Every row gives one point. The points of each table are mixes of a few directions, plus a little noise. Count the directions of each table, and those that both share. Where both have some left over, give the other angles between the two spaces (their principal angles), to ten degrees, smallest first.
In the rows, 100 means zero.

First (4 x 3):
133 63 79
103 97 98
125 71 83
38 170 140
Second, 4 rows:
116 141 109
128 143 133
75 94 54
80 22 103
Directions: first 1, second 2, shared 0; angles 60

First, 8 rows:
111 60 192 89
118 109 81 81
104 114 69 96
132 99 107 68
55 104 85 145
149 104 98 50
86 133 24 114
44 78 144 157
Second:
92 74 14 60
150 150 86 79
75 59 165 118
81 89 122 119
102 128 112 122
Directions: first 2, second 3, shared 2

First (9 x 6):
52 115 43 92 155 153
111 96 110 94 89 93
145 83 145 84 52 66
141 80 130 55 61 88
90 106 96 119 108 98
62 108 46 70 147 157
96 102 98 107 103 99
119 98 130 127 75 65
85 113 102 153 109 81
Second (8 x 6):
40 115 105 116 46 61
99 108 114 144 85 82
139 72 73 5 188 121
125 97 96 98 102 142
116 98 95 94 100 133
125 97 102 107 115 115
78 105 108 113 94 59
78 109 106 123 70 86
Directions: first 2, second 3, shared 1; angles 90

First, 8 rows:
71 91 85 112 98 88 86 96
96 99 98 102 100 98 98 100
162 119 133 74 103 125 130 108
78 93 88 109 99 91 90 97
70 91 84 112 98 88 86 96
113 104 107 95 101 105 106 102
36 81 66 127 97 74 70 92
173 122 139 70 104 129 135 109
Second, 7 rows:
100 83 85 116 76 118 111 119
94 109 113 83 77 73 101 102
102 100 96 117 104 118 102 101
102 76 81 105 91 115 107 114
102 107 101 118 106 116 100 98
106 105 107 45 195 68 69 54
93 119 116 116 51 93 111 112
Directions: first 1, second 3, shared 0; angles 80

First, 10 rows:
98 138 114 74 89 93 86 94 94
106 5 65 165 128 117 135 115 115
99 107 102 95 98 99 97 99 99
98 132 112 78 90 94 88 95 95
100 101 100 99 100 100 100 100 100
99 113 105 91 96 98 95 98 98
101 88 96 108 103 102 104 102 102
98 135 113 76 90 94 87 94 94
102 63 87 125 111 107 113 106 106
99 117 106 89 95 97 94 97 97
Second:
122 108 107 127 104 105 103 88 77
93 88 92 76 109 82 91 124 109
86 97 97 82 96 97 97 107 115
102 104 101 94 101 95 96 103 97
86 112 102 74 92 95 93 104 111
139 127 116 131 107 100 97 83 56
90 101 97 68 102 82 88 119 109
84 63 88 148 88 143 134 73 126
Directions: first 1, second 3, shared 1

First:
100 100 102 117 93 97 97 98 96 102 102
104 100 103 84 106 104 92 97 108 94 100
98 98 93 108 96 103 100 102 96 101 98
115 102 118 5 135 112 81 95 138 79 98
91 100 89 113 96 97 118 108 88 108 97
105 96 100 101 97 108 84 96 105 94 101
85 91 56 93 102 122 118 121 86 103 85
105 101 113 135 86 91 87 90 96 102 108
104 108 125 120 95 79 103 91 99 106 109
106 101 111 116 93 96 87 92 101 99 106
87 104 90 107 100 91 133 112 86 112 95
Second, 9 rows:
100 77 99 82 92 92 89 104 100 79 98
108 109 114 114 102 103 113 107 69 97 98
97 100 108 91 119 97 92 106 89 96 97
96 101 109 93 121 96 92 107 87 96 97
107 83 99 59 101 106 81 99 116 78 98
96 114 77 134 71 105 119 82 136 134 110
90 118 85 140 88 99 117 89 118 135 107
113 110 119 87 118 111 102 108 73 88 95
93 86 90 100 89 90 95 98 113 98 101
Directions: first 3, second 4, shared 1; angles 70, 90

First:
60 75 52 143 81 92 132 90 82 57 75 98
115 74 97 87 57 119 123 98 108 97 97 139
144 70 116 79 69 65 105 94 96 86 73 103
108 115 145 76 156 56 56 117 66 117 74 31
35 90 128 108 91 106 68 141 21 90 101 104
114 103 90 93 146 76 112 87 112 108 60 37
94 172 85 117 170 129 82 86 157 138 156 82
118 104 104 112 87 62 85 92 97 79 109 104
150 118 123 58 84 156 102 96 161 149 147 156
60 80 60 129 59 139 136 96 99 79 107 146
Second (9 x 12):
111 93 85 92 105 141 50 65 70 102 91 101
134 78 85 126 78 104 84 125 126 106 60 94
133 64 73 104 85 152 36 65 90 107 71 86
77 62 102 67 91 121 103 31 99 102 148 65
77 144 123 103 119 53 150 143 103 93 114 124
88 138 106 90 128 106 87 96 60 95 106 126
100 84 99 97 91 103 103 89 109 101 106 88
129 42 95 134 47 63 144 147 191 109 74 62
52 195 134 86 156 55 144 137 53 86 131 156
Directions: first 5, second 3, shared 0; angles 50, 80, 80

First:
114 105 96 102 118 82 96 103 127 101 97 99 92 81
91 92 73 115 79 98 75 104 81 115 83 115 128 114
85 92 71 101 86 108 96 108 66 98 100 110 119 110
115 103 160 120 86 104 82 72 142 125 88 95 94 119
121 99 103 103 127 98 103 91 142 94 125 101 88 75
95 94 99 105 88 111 94 95 91 104 102 105 110 112
86 101 88 83 100 107 120 112 68 84 107 95 97 100
91 115 138 72 102 105 137 105 83 84 99 75 70 105
81 99 72 83 97 103 116 118 56 85 101 99 104 100
105 111 135 108 87 85 87 95 116 120 66 91 93 114
116 90 65 107 128 99 95 98 128 91 133 115 106 69
Second:
115 117 98 101 70 110 91 133 107 101 116 101 88 97
100 109 104 94 89 117 82 134 110 97 107 98 97 98
98 88 96 107 115 80 122 58 88 103 91 102 105 103
88 69 94 113 145 57 144 5 74 105 75 103 115 107
107 114 102 96 79 116 83 139 110 99 112 100 92 97
108 112 101 98 80 112 88 131 108 100 111 100 92 98
103 104 100 100 93 103 97 109 102 100 103 100 97 99
100 90 96 107 112 82 119 64 89 103 93 101 103 102
80 96 111 86 118 122 74 125 112 92 92 96 109 99
Directions: first 4, second 2, shared 0; angles 90, 90

First, 9 rows:
109 137 118 90 75 106 94 99 111 85 90 106 120 121
77 55 85 122 118 98 107 99 84 123 83 100 96 93
91 123 119 106 69 111 95 97 104 95 58 113 137 137
131 117 94 73 116 91 99 104 111 84 160 86 65 68
42 47 99 152 90 111 105 93 74 138 5 119 146 140
130 110 91 74 121 90 100 104 109 86 162 85 61 64
123 92 83 81 131 88 103 104 103 95 162 83 55 57
112 111 100 89 102 98 99 101 105 92 119 96 91 92
87 108 112 111 79 108 97 97 99 102 61 111 130 129
Second (8 x 14):
87 77 72 91 123 102 100 113 70 78 107 99 117 92
69 112 77 95 103 111 89 93 78 39 102 74 108 108
84 68 62 99 130 95 108 117 61 105 110 106 104 99
78 87 71 107 116 96 104 105 73 103 106 97 91 110
82 139 69 88 97 100 96 109 67 69 119 95 101 140
150 67 134 82 106 100 108 115 128 128 93 130 133 54
122 118 168 129 59 99 96 64 173 145 73 93 64 91
126 131 147 108 66 97 99 84 149 132 90 105 83 105
Directions: first 2, second 4, shared 1; angles 80

First, 11 rows:
93 96 98 93 94 109 99 100 112 111 88 99 76 111 105 104 131 94
108 114 102 105 108 91 79 105 116 120 102 88 96 115 91 112 150 99
114 115 99 101 97 80 95 97 108 103 96 102 91 121 92 106 132 99
100 121 89 89 92 99 82 85 129 100 92 100 71 132 111 98 115 81
106 108 101 102 102 92 91 102 108 109 100 95 96 110 94 107 129 100
94 97 115 123 142 119 66 127 90 126 138 66 162 53 85 109 89 115
115 107 106 112 109 82 99 105 88 96 112 98 126 93 86 103 95 110
91 90 100 92 91 109 105 103 110 116 83 100 69 111 103 107 146 97
80 80 93 87 85 124 129 86 84 65 95 119 99 80 125 75 5 93
106 94 98 99 89 89 127 91 78 70 98 119 110 92 102 88 46 104
93 79 101 97 91 106 129 99 78 82 95 114 103 82 105 91 61 107
Second (9 x 18):
112 115 86 88 99 91 72 104 120 124 107 94 98 119 107 105 95 100
70 56 92 84 99 125 105 130 116 131 109 83 103 59 117 103 72 117
85 95 97 111 100 100 112 108 110 73 99 91 87 101 102 99 140 89
66 71 109 79 89 119 112 95 146 147 101 90 102 51 103 103 50 114
107 80 93 136 126 115 129 90 50 53 93 101 102 100 91 90 119 89
116 98 101 94 108 82 89 100 101 72 92 102 84 115 103 97 139 99
106 128 116 107 85 92 104 106 65 88 101 119 114 113 93 101 104 99
127 123 110 83 96 77 77 83 104 110 94 115 100 118 95 101 91 106
110 133 96 118 98 98 100 84 88 102 104 105 110 123 89 101 90 87
Directions: first 4, second 6, shared 1; angles 40, 50, 70

First, 11 rows:
110 104 104 83 86 50 75 83 69 126 105 111 113 80 167 76 119 118 104 89
94 97 85 116 98 139 111 108 119 83 105 84 82 121 47 110 86 90 93 119
116 136 106 76 82 93 183 139 97 70 89 128 121 98 108 115 109 83 122 34
88 110 136 97 134 59 66 97 98 118 72 121 120 70 141 97 84 80 129 83
84 72 108 122 96 144 59 73 107 81 96 85 80 133 99 159 122 93 90 181
104 43 77 109 102 130 82 70 137 106 94 54 96 113 85 103 68 108 97 143
99 67 88 112 117 135 102 94 119 97 112 79 91 107 54 100 95 123 68 118
100 170 115 89 97 80 155 151 61 84 120 151 102 89 82 88 138 100 89 30
98 96 117 92 119 55 59 84 90 131 89 107 116 71 147 75 91 104 113 90
103 166 81 94 59 80 126 131 70 95 119 120 84 109 86 68 103 79 116 68
104 38 83 110 111 134 81 70 131 106 100 60 96 109 84 107 85 124 78 143
Second, 10 rows:
99 123 49 5 57 103 149 31 124 93 80 110 93 103 65 84 110 125 155 70
107 89 118 161 119 104 78 128 78 91 116 101 105 90 120 106 92 96 75 116
87 73 128 94 112 98 58 154 96 104 75 72 112 125 108 104 75 53 93 76
75 89 126 45 105 83 79 136 131 135 67 73 99 138 91 106 97 56 98 81
96 100 122 124 116 92 92 119 106 118 109 99 96 102 109 107 110 95 76 121
104 119 87 96 94 97 128 68 110 106 113 115 91 88 94 98 119 127 102 118
111 89 111 168 118 110 79 123 68 78 118 104 108 85 122 104 88 100 80 112
74 80 133 51 109 84 66 149 126 134 63 67 102 141 94 107 89 47 95 76
132 116 44 126 74 128 139 32 63 40 127 135 104 56 97 84 96 158 133 97
113 123 84 129 98 101 134 62 99 98 131 126 89 74 102 99 123 143 94 133
Directions: first 6, second 3, shared 0; angles 50, 60, 90

First (9 x 24):
100 94 92 88 97 111 95 123 117 91 122 74 91 103 75 98 109 50 92 75 96 105 67 129
114 69 79 93 90 118 86 127 95 89 115 69 88 101 83 109 93 59 104 84 78 85 78 123
106 118 116 99 142 71 152 52 138 127 86 128 121 115 117 70 116 117 87 111 140 122 119 102
117 70 80 88 102 113 101 121 112 94 118 68 92 106 80 100 100 47 98 79 88 92 73 135
85 110 100 92 84 114 78 131 107 83 123 78 88 95 74 105 108 62 92 77 93 108 67 116
126 70 85 96 119 97 125 89 111 111 97 92 104 111 104 91 97 84 102 99 100 91 103 119
82 98 98 128 38 120 26 126 7 77 75 116 86 68 125 150 62 184 135 134 52 62 139 29
115 115 118 103 156 59 173 29 140 140 72 144 131 120 133 63 114 139 89 125 150 121 139 95
56 155 130 115 71 97 64 103 73 88 91 129 99 80 108 114 102 156 101 115 104 114 114 52
Second (8 x 24):
157 77 109 82 144 79 112 117 89 131 144 117 94 123 77 77 121 82 90 95 122 126 125 140
82 132 100 115 106 120 111 81 142 116 106 113 105 114 76 96 104 112 97 92 99 121 94 105
114 46 76 95 97 93 122 91 99 87 75 73 112 114 133 91 75 62 115 110 87 67 85 118
36 195 146 90 117 78 124 83 180 101 122 119 116 115 74 59 146 67 59 75 158 175 52 120
66 99 105 111 63 99 73 113 73 75 84 100 112 114 123 97 75 97 121 119 82 96 83 91
123 121 97 117 109 132 78 101 86 131 123 129 77 81 59 133 109 172 100 94 86 105 150 74
119 56 76 85 85 109 85 126 76 77 98 59 84 76 104 120 91 68 105 88 77 60 87 104
102 75 92 102 80 90 95 87 57 79 52 93 99 63 152 124 80 140 115 124 87 48 125 51
Directions: first 3, second 6, shared 3

First, 11 rows:
121 105 122 111 99 93 112 119 110 62 86 88 111 122 126 107 95 130 102 113 109 83 109 111 108 54 118 81 88 92 98 108
79 98 79 93 94 101 97 80 77 145 126 110 76 76 72 79 121 55 93 88 95 129 87 96 89 173 89 134 109 94 83 93
95 98 95 97 102 104 95 96 103 105 99 103 103 96 95 103 95 99 101 97 96 99 100 95 100 100 93 99 103 107 107 98
82 98 82 93 97 103 94 83 85 136 119 109 84 80 77 87 113 67 96 89 94 120 91 94 91 153 88 124 109 100 92 93
112 102 112 105 102 98 103 111 110 76 88 94 110 113 115 109 92 122 102 107 104 87 106 104 106 65 108 84 94 100 105 104
124 101 124 107 109 101 102 124 131 44 65 88 132 129 133 129 70 158 109 115 105 63 116 102 115 5 112 55 90 111 125 109
84 99 84 95 95 100 98 85 81 136 121 108 80 81 78 83 118 64 94 90 96 123 90 97 91 159 91 127 107 95 86 94
86 99 86 96 96 101 98 87 84 131 118 107 84 84 82 86 114 70 95 92 96 119 92 97 93 149 92 123 106 97 89 94
99 98 99 97 105 105 93 100 110 95 91 102 110 101 101 111 88 111 104 100 97 91 103 93 103 79 94 89 103 111 114 100
112 99 112 101 109 104 95 113 124 66 75 95 125 117 118 124 74 140 108 108 100 73 112 96 110 33 102 67 97 114 124 105
105 105 105 107 92 90 113 103 84 102 113 96 84 102 103 82 120 85 93 103 107 113 96 112 97 128 113 116 94 79 75 102
Second (10 x 32):
103 102 104 92 105 75 99 92 98 88 93 124 79 93 88 85 103 99 78 99 119 108 98 101 123 98 95 87 113 98 99 88
73 103 105 106 117 106 90 115 101 144 61 102 109 105 138 115 58 141 100 103 105 91 119 124 89 65 81 99 143 103 145 122
96 97 101 126 85 122 119 114 66 138 122 61 101 104 114 94 117 85 123 104 79 111 100 123 68 142 110 142 78 77 73 126
82 81 106 103 108 100 102 90 116 114 114 73 130 91 104 123 91 114 137 102 85 80 97 106 103 107 95 96 91 68 100 109
115 114 91 89 99 109 87 106 110 73 80 125 95 110 95 98 93 100 75 97 107 102 104 79 100 68 100 87 107 144 118 87
120 119 87 95 89 119 94 111 101 77 92 116 92 115 99 93 107 85 77 96 101 109 102 80 84 87 111 105 96 143 104 90
82 115 108 100 104 72 106 104 92 130 89 119 73 99 128 77 102 101 73 102 131 116 103 128 99 126 106 117 141 70 100 103
106 73 108 106 111 97 98 90 83 93 96 89 105 83 66 113 86 121 122 101 82 89 103 100 131 69 69 71 80 106 106 107
112 96 104 96 93 75 112 83 95 77 129 104 82 89 73 80 133 72 94 99 109 111 85 95 120 138 111 100 81 76 62 83
111 101 85 88 90 126 94 95 140 65 123 87 135 111 94 121 109 82 119 97 82 83 89 63 83 101 121 98 69 116 94 85
Directions: first 2, second 5, shared 1; angles 90

First (8 x 32):
106 96 104 106 103 113 99 91 105 100 103 116 97 105 105 108 101 104 100 100 107 90 114 88 101 82 103 98 106 103 98 103
120 80 115 122 118 160 87 63 122 107 123 179 79 132 116 141 99 116 91 101 124 53 165 55 104 21 114 97 124 114 100 119
58 113 70 69 95 40 91 143 79 110 99 46 96 95 61 83 87 75 88 97 65 144 49 160 93 180 76 119 71 83 125 105
109 86 107 113 114 138 88 77 114 107 119 154 82 124 106 131 97 109 90 100 114 70 144 74 102 49 108 100 115 108 104 116
116 90 111 114 107 135 96 77 113 101 110 141 92 113 113 120 102 111 98 101 115 74 136 71 102 54 110 95 115 109 96 107
114 116 110 99 80 75 128 110 90 80 67 41 134 59 118 58 116 101 125 102 100 124 56 103 101 132 104 87 95 98 74 66
56 103 69 74 107 61 77 132 87 119 118 85 78 118 57 108 80 78 75 97 70 125 80 151 93 153 77 123 77 86 136 123
121 117 115 102 76 77 134 107 91 75 61 37 141 53 125 53 120 104 132 102 105 123 55 97 102 128 108 82 97 100 67 60
Second:
93 85 74 100 122 99 92 102 84 96 127 102 129 99 82 112 101 111 87 83 117 117 92 94 95 78 84 69 122 93 92 111
96 92 87 100 111 100 96 101 91 98 114 101 115 100 91 107 100 106 93 91 109 109 96 97 98 89 92 84 112 97 96 106
121 143 175 99 37 102 122 95 148 111 22 93 14 102 152 64 98 67 139 150 51 51 123 117 113 163 146 190 35 119 122 67
98 95 92 100 107 100 98 101 95 99 108 101 109 100 95 104 100 103 96 95 105 105 98 98 99 93 95 91 107 98 98 103
99 98 97 100 103 100 99 100 98 100 104 100 104 100 98 102 100 102 98 98 102 102 99 99 99 97 98 96 103 99 99 102
98 95 92 100 107 100 98 101 95 99 108 101 109 100 94 104 100 103 96 95 105 105 98 98 99 93 95 90 107 98 98 104
98 96 93 100 106 100 98 100 96 99 107 101 108 100 95 103 100 103 97 96 104 104 98 99 99 94 96 92 106 98 98 103
123 146 179 99 33 102 123 95 150 111 17 92 10 102 155 62 98 66 141 153 48 48 124 118 114 166 148 195 32 120 123 65
106 113 122 100 81 101 107 99 114 103 77 98 74 101 116 89 99 90 112 115 85 85 107 105 104 119 114 127 81 106 107 90
81 62 35 101 155 98 81 104 58 91 169 106 175 98 54 132 101 128 66 56 143 143 80 85 88 45 60 21 156 83 81 129
87 73 55 101 138 99 86 103 71 93 148 104 152 99 68 122 101 120 76 69 130 130 86 90 92 62 72 45 139 88 87 120
Directions: first 2, second 1, shared 0; angles 80

First, 8 rows:
90 86 99 81 95 108 104 98 116 97 115 96 83 92 94 110 104 104 92 87 105 106 96 96 103 100 94 105 88 95 98 99
79 72 99 58 87 116 106 98 132 95 133 93 64 83 88 123 108 108 82 72 108 114 93 92 110 101 86 111 76 91 95 101
125 132 102 148 115 82 91 105 63 107 62 109 142 120 115 74 91 90 120 132 89 84 109 109 90 98 116 87 128 110 105 100
125 135 102 151 116 81 91 103 61 107 60 110 144 120 116 72 90 89 123 134 90 83 109 109 88 99 117 86 130 112 106 100
80 74 99 63 88 114 107 97 130 95 129 94 67 84 88 121 108 108 84 75 107 112 93 93 108 101 87 109 77 92 96 101
52 36 97 5 71 136 116 93 173 86 173 84 16 62 70 152 119 120 60 37 118 130 82 83 123 103 69 125 45 78 90 100
101 101 100 100 99 100 101 100 100 100 99 99 100 100 100 100 101 100 100 101 99 100 100 100 100 100 99 99 100 100 100 99
148 163 102 195 128 65 84 106 28 113 27 117 183 137 128 48 82 81 139 162 82 69 116 118 78 97 131 76 155 122 110 100
Second (11 x 32):
49 101 91 41 96 107 126 123 164 122 101 96 49 57 76 65 92 102 93 66 101 174 78 86 76 74 77 111 74 127 93 77
79 74 81 98 77 106 78 118 90 118 126 86 70 91 78 97 88 123 84 81 87 84 104 100 101 117 112 71 136 87 104 89
127 136 126 100 131 93 130 76 114 76 66 119 140 112 128 105 114 70 122 126 116 122 94 99 99 78 84 139 52 117 94 115
44 45 58 84 52 113 60 144 96 143 154 69 26 71 49 83 75 148 65 52 76 87 102 97 96 127 119 43 167 81 108 70
139 121 120 126 120 93 107 76 81 76 79 113 145 125 128 119 113 80 116 130 109 80 107 106 110 99 100 118 83 98 100 119
65 60 70 94 65 109 68 129 90 129 139 79 51 83 65 92 82 134 76 69 82 83 104 99 99 122 116 58 151 83 105 81
104 78 89 124 84 102 72 106 66 106 120 90 97 110 93 111 94 117 91 98 90 56 112 106 110 123 118 72 139 79 106 100
159 144 137 131 139 88 125 58 85 59 56 126 175 136 147 124 123 60 130 149 119 89 104 106 110 86 92 144 54 107 95 130
68 97 93 65 96 104 112 116 137 115 104 96 67 74 84 79 94 105 94 78 100 142 87 92 87 87 88 104 88 115 97 85
127 126 120 110 122 94 118 80 100 79 75 114 136 115 125 109 112 78 116 124 111 104 100 102 103 89 92 126 69 108 97 114
136 119 117 126 118 93 105 77 79 78 81 111 143 125 126 118 112 82 114 129 108 79 107 106 109 100 101 116 86 97 100 118
Directions: first 1, second 2, shared 0; angles 50
